Every row gives one point. A path goes straight from each point to the next, and from the last back to the first. The post is the endless flat space through its rows: a point in 2 columns, a line in 3, a plane in 4, and so on, so that a path can go around it. How many times does the path go around the post? Going back the other way cancels.
(in the rows, 128 means zero)

Post (2 x 3):
[[ 79 120 103]
 [170 135 129]]
Path (22 x 3):
[[172 122 131]
 [154  98  80]
 [ 62 137  80]
 [189 167 154]
 [175 147 189]
 [151  95 118]
 [ 91  87  60]
 [150 137  86]
 [160 154 132]
 [110 125  96]
 [118  79  77]
 [ 89  93 129]
 [168 172 192]
 [ 56 150  98]
 [ 98 110  71]
 [144  75 100]
 [103 122 148]
 [128 169 157]
 [160 177 131]
 [225 152 134]
 [ 56 147 104]
 [136 130 136]]
Times around: 0

Post (5 x 6):
[[141 173 147 138 137 126]
 [121 160 106 118 122  86]
 [190 137 145 138 135 124]
 [ 78  89 100 160  96 104]
 [128 105 164 133 119 111]]
Path (28 x 6):
[[156 171 109 155 149  99]
 [ 96  35 124 109 135  73]
 [ 88 161 138 122 132 143]
 [127 164 179 122  99 115]
 [ 84 144 136 167  98 101]
 [137 131 108 129 122  79]
 [204 170 128 154 134  97]
 [191 162 122 143  84  91]
 [ 99  38 108 139  50  90]
 [119 122 106 117 142 138]
 [167  86 102 110 152  79]
 [125 146 102 204 126 142]
 [ 86 165 195 138  95 109]
 [179  69  89  69  75  46]
 [136 111 144 139 130 131]
 [151 114 147  97 146  79]
 [147 202 152 106 144  76]
 [151 238 130 139 140  89]
 [150 113 155 147 150 114]
 [  7  41 197 110 139 112]
 [ 89 128 114 118  97 119]
 [116 112 140 152  62  94]
 [ 98 103 128 144  94  75]
 [ 94 138 136 121 154  79]
 [139  76 131 135 152 122]
 [ 99 116 198  58 136 114]
 [114 139 137 162  94 132]
 [186 176 140 123 131  88]]
Times around: 1

Post (8 x 9):
[[145 142 124 141 127 127 143 150 155]
 [ 86  98 158 145 146 130 136  91 209]
 [165 145 179  93 119 134 135 174 134]
 [136 168 176 120 172  94 149  91  82]
 [100 180  90 139 125 153  97  69 150]
 [103 126  87 157 104 123  90 106 149]
 [142 135  98  71 134 114 138 118 205]
 [147 116 126 174 171 142 146  91  72]]
Path (29 x 9):
[[134 175  80 130 185 120 184  90 113]
 [114 124 220 152 137 150 156 102 116]
 [228 108 115  43 154 144 146  71 134]
 [151 158 183  86 126  59 118 144 128]
 [104 117 164 153 173  97 130 140 173]
 [ 74  87 155 145 152 200 122 115 215]
 [168  93  99 110 194 145 176 112 183]
 [105 110 175 165 141 170  90  80 155]
 [104 119 151 173 160 167 133 150 172]
 [164 142 215 157 166 188 189 171  63]
 [ 90 198  57 102 114 106  90  58  98]
 [102 166 102 117 172 114 182 117 202]
 [106 150 119  64 128  83 137  61 132]
 [159 135 150 113  66 154 117 141 121]
 [133 129 139 149 118 206 130  94  94]
 [146 129 182 186 125 109 163 155 116]
 [143 155 152 187 122 213 100 108 187]
 [125 120 132 200 105 144 101 199 166]
 [ 91 144 112 149 102 158  99 159 120]
 [ 82 105 196 174 144 190 176  92 168]
 [148 144 147 145  99 105  95  99  78]
 [150 177 157 178 176 129 135  84 109]
 [142 116  90 114 175 149 123  95 145]
 [108 124 178 103 151  82 153 145 164]
 [155 100 167 135 146 231 205 141 201]
 [115 225 215 170 108  67 116  94  85]
 [184 149  46 115 157 122 139  79 152]
 [168 139  68  79 162 106  97  77 148]
 [150 116  92  98 159 134 129 117 147]]
Times around: 4
